Each point is reached from the start by the listed moves, each made once or not at all, plus a little noise. Say if it took an odd or an even number of moves. Then give how often each move was made.
(in the rows, 128 means zero)

Moves:
(1): [144 135  61 156 126]
(2): [135 167 141 112 115]
(3): [145 131 103 118 144]
Start: [ 99 116 133 153  99]
Points:
[119 161  83 170  85] => even (1, 1, 0)
[131 126  37 172 115] => even (1, 0, 1)
[115 159 122 123 106] => even (0, 1, 1)

Moves:
(1): [126  93 173 131  77 112 120]
(2): [146 113 108  98 136 156 132]
(3): [122 141 130 107 122 133 141]
(4): [158 125 129 129 139 122 140]
(5): [110 123 132 132 135 153 156]
(6): [116 131 136 131 129 166 119]
Start: [140 109 126 108 113 125 125]
Points:
[146  96 111  79 121 193 120] => even (0, 1, 0, 0, 0, 1)
[121  89 184  85  58 153 122] => odd (1, 0, 1, 0, 0, 1)
[167  51 152  89  85 152 160] => even (1, 1, 0, 1, 1, 0)
[109  72 184 121  67 173 138] => odd (1, 0, 0, 0, 1, 1)
[136 122 130  89 102 130 137] => odd (0, 0, 1, 0, 0, 0)
[121 102 123  65 124 222 159] => even (0, 1, 1, 0, 1, 1)

Moves:
(1): [155 112 131 112 106 154  75 156 124  87]
(2): [126 135 133 135 129 138 121 149 152 152]
(3): [169 133 147 117  98  97 151 127 127 136]
(4): [135 136 133 128 145 119 137  91 144 122]
(5): [151 111 122 128 142 103 127 130 133  90]
(6): [149 177 125 126  84  85 142 125 173 109]
(7): [138 161 124 149 126 151 121 124 111 132]
(8): [117  92 137 166 132 122 166  80 106 132]
Start: [119 146 125 103 118 132 118 101 114 134]
Points:
[162 187 130  95  58 125  73 148 180  97] => odd (1, 1, 0, 0, 0, 1, 0, 0)
[188 146 164 141  89 139 120  61 107 126] => even (1, 1, 1, 1, 0, 0, 1, 1)
[192 229 136 113  44  80 149  97 142 129] => odd (0, 0, 1, 0, 0, 1, 1, 0)
[148 237 126 130  77 120 119 120 165 143] => odd (0, 1, 0, 0, 0, 1, 1, 0)

Moves:
(1): [130 138 162  99 125 137 124 124 128 134 154]
(2): [102 142 120 126 155 121 124 124 119 122 104]
(3): [125 159 121 127 110 132 138 134 110 130 117]
(4): [135 132 117  98 138 107 177 124 141 124 133]
(5): [121  84 148 142 130 101 135 107 119 126 143]
(6): [133 142 121 141 146 143 136 114 161 115 123]
(7): [109 143 123 154 138 117 138 136 121 144 125]
(8): [120 120 131 130 135 117 120 133 134 112 118]
(9): [136 148 123 106 149 119 121 146 118 103 133]
(10): [ 96 116 118 133 136 134 136 131 122 126 164]
(11): [134 156 125 134 107 111 139 107 141 143 126]
Start: [136 136 133 121 146 121 142 128 117 135 127]
Points:
[ 74 164 124 124 173  58 157 115  86 101 135] => odd (0, 1, 1, 0, 1, 0, 0, 1, 1, 1, 1)
[117 220 138  94 155 117 160 121 135 100 165] => odd (1, 0, 1, 0, 0, 1, 0, 1, 1, 1, 1)
[ 56 167 145  83 210  52 203 136  77 105 166] => odd (1, 1, 1, 1, 1, 0, 1, 1, 1, 1, 0)
[102 249  99 143 188  86 164 125 128 110  75] => odd (0, 1, 1, 0, 0, 1, 1, 1, 1, 0, 1)
[120 176 115  92 201  74 202 110 117  86 113] => even (0, 1, 1, 1, 1, 1, 0, 0, 1, 0, 0)

Moves:
(1): [121 104 120  93 136 130 115 108 107 101  99 118 136 119 133 100 122]
(2): [139 127  99 115 124 147 123 123 147 125 120 124 115 115 115  98 119]
(3): [137 118 118 125 128 132 111 117 129 137 125 109 104 131 131 133 139]
(4): [132 133 136 136 120 137 102 147 136 147 141 111 126 133 118 118 122]
(5): [137 129 119 117 128 139 134 124 151 137 127 136 138 137 135 119 136]
(6): [122 143 121 142 127 135 115 134 136 121 112 158 132 133 132 132 132]
(7): [148 112 132 138 111 119 124 104 121 127 138 135 130 144 118 103 123]
(8): [136 125 127 130 137 123 155 115 129 126 145 128 150 138 111 116 145]
(9): [107 110 148 121 100 120 116 105 126 120 137 146 125 132 106 144 102]
(10): [118 108  98 135 126 138 116 141 103 168 120 148 144 123 130 110 113]
(11): [116 122 146 123 137 159 141 128 130 113 146 105 148 124 137 125 121]
(12): [125 123 123 149 130 108 147 100 123 115 127 167 122 104 143 119 151]
(13): [116 146 119 148 115 115 123 108 139 139 133 101 116 152 121 112 119]
(14): [121 165 122 112 129 137 121  98 141 119 126 154 128 141 105 135 113]
Start: [114 130 121  98 132 118 137 127 132 127 108 124 109 126 138 101 122]
Points:
[144 133  71 155  99 110 113  52 168 139 124 133  77 152 104   7 148] => even (0, 1, 1, 1, 0, 1, 1, 1, 0, 0, 0, 1, 1, 0)
[ 74 124  91  97 113 161 112  49 148 132 104 224 125 126 133  93 105] => even (0, 0, 1, 0, 1, 1, 0, 0, 1, 1, 1, 1, 0, 1)
[124  82  78  99 113 141  52 111  97 159  74 135 112 141 134  28 104] => even (1, 0, 1, 1, 0, 1, 1, 0, 0, 1, 0, 0, 0, 0)
[ 89  80 146  75 104 141 108  66 111  69 102 146 139 137 125  65  82] => odd (1, 0, 0, 0, 0, 1, 1, 0, 1, 0, 1, 0, 0, 0)
[ 93 132 116  60 112 138  76  56 140 102  98 152 112 158  80  84  99] => odd (1, 0, 1, 1, 0, 1, 0, 1, 1, 0, 0, 0, 0, 1)

Moves:
(1): [118 122 106 105 140 125 135 133 131 130 116 121 116 125 132 131 141 120
 127 134]
(2): [139 129 118 120 134 123 117 108 128 131 132 145 136 125 132 148 126 126
 155 137]
(3): [123 124 129  95 122 122 119 134 119 125 132 118 135 134 124 138 137 126
 119 130]
(4): [117 123 132 117 123 118 125 134 109 135 135 144 124 132 141 126 128 147
 122 124]
(5): [109 131 125 110 155 144 141 148 140 100 112 134 139 127 133 134 142 134
 145 131]
(6): [124 121 135 113 116 112 109 123 111 154 127 111 136 134 124 113 126 143
 123 134]
(7): [129 119 133 136 110 140 127 125 137 136 105 131 122 123 135 128 119 111
 141 139]
(8): [141 132 113 102 135 107 138 145 128 144 118 109 124 151 133 131 131 125
 131 116]
(9): [125 113 129 111 103 135 122 109 132 153 127 122 125 138 132 131 143 123
 116 146]
(10): [136 105 138 115 141 123 118 116 122 151 142 138 121 129 124 129 137 142
 116 122]
(11): [126 102 150 150 113 123 139 143 140 161 125 103 122 120 133 123 121 150
 128 149]
(12): [125 133 114 128 131 122 114 128 141 122 127 127 133 138 129 122 117 104
 107 122]
(13): [127 133 135 148 135 116 128 131 130 134 125 126 130 127 119 130 119 142
 113 108]
(14): [123 118 121 122 124 147 139 145 147 132 116 122 105 121 132 119 118 145
 120 119]
(15): [128 119 127 129 134 142 123 119 126 119 137 122 143 123 127 140 135 119
 128 113]
(16): [123 136 118 130 128 114 140 146 140 136 127 131 121 126 122 109 136 127
 117 117]
(17): [145 100 112 119 149 135 153 125 124 147 114 143 139 120 127 150 113 153
 127 118]
(18): [115 128 134 136 125 115 143 126 139 125 128 129 113 122 132 108 124 130
 125 127]
Start: [143 119 142 122 118 136 163 122 123 128 110 121 141 106 139 138 124 138
 143 111]
Points:
[136  42 118  64 122 101 215 162 145 221  47 105  98  99 172 162  96 204
 139 103] => odd (1, 1, 1, 1, 0, 0, 1, 1, 0, 0, 1, 0, 1, 1, 0, 0, 1, 1)
[156  63  67  23 145 123 194 139 149 199  74  99 135 119 141 183 145 163
 114  68] => even (1, 1, 1, 0, 0, 0, 0, 1, 1, 0, 0, 0, 1, 1, 1, 1, 1, 0)
[138  63 102   7 190  80 184 131 114 187  75 118 147 120 140 170 141 198
 145  88] => even (1, 1, 1, 0, 1, 1, 0, 1, 0, 1, 0, 0, 1, 0, 0, 0, 1, 1)
[115  40 154  45 104  91 151 131 114 221 111 100  98  95 160 120 127 217
 123 135] => odd (1, 1, 1, 1, 0, 1, 0, 0, 0, 1, 1, 0, 0, 1, 0, 0, 0, 1)
[119  93 134  80  95 118 149 125  97 170  81 119 127 108 159 122 127 147
 142 130] => even (1, 0, 0, 1, 0, 1, 1, 0, 0, 0, 0, 0, 0, 0, 0, 0, 0, 0)
[168  38 128  13 133  90 133  85  72 241 123 119 172 138 141 194 141 205
 111  78] => even (0, 1, 1, 1, 0, 1, 0, 1, 1, 1, 0, 0, 1, 0, 1, 0, 1, 0)
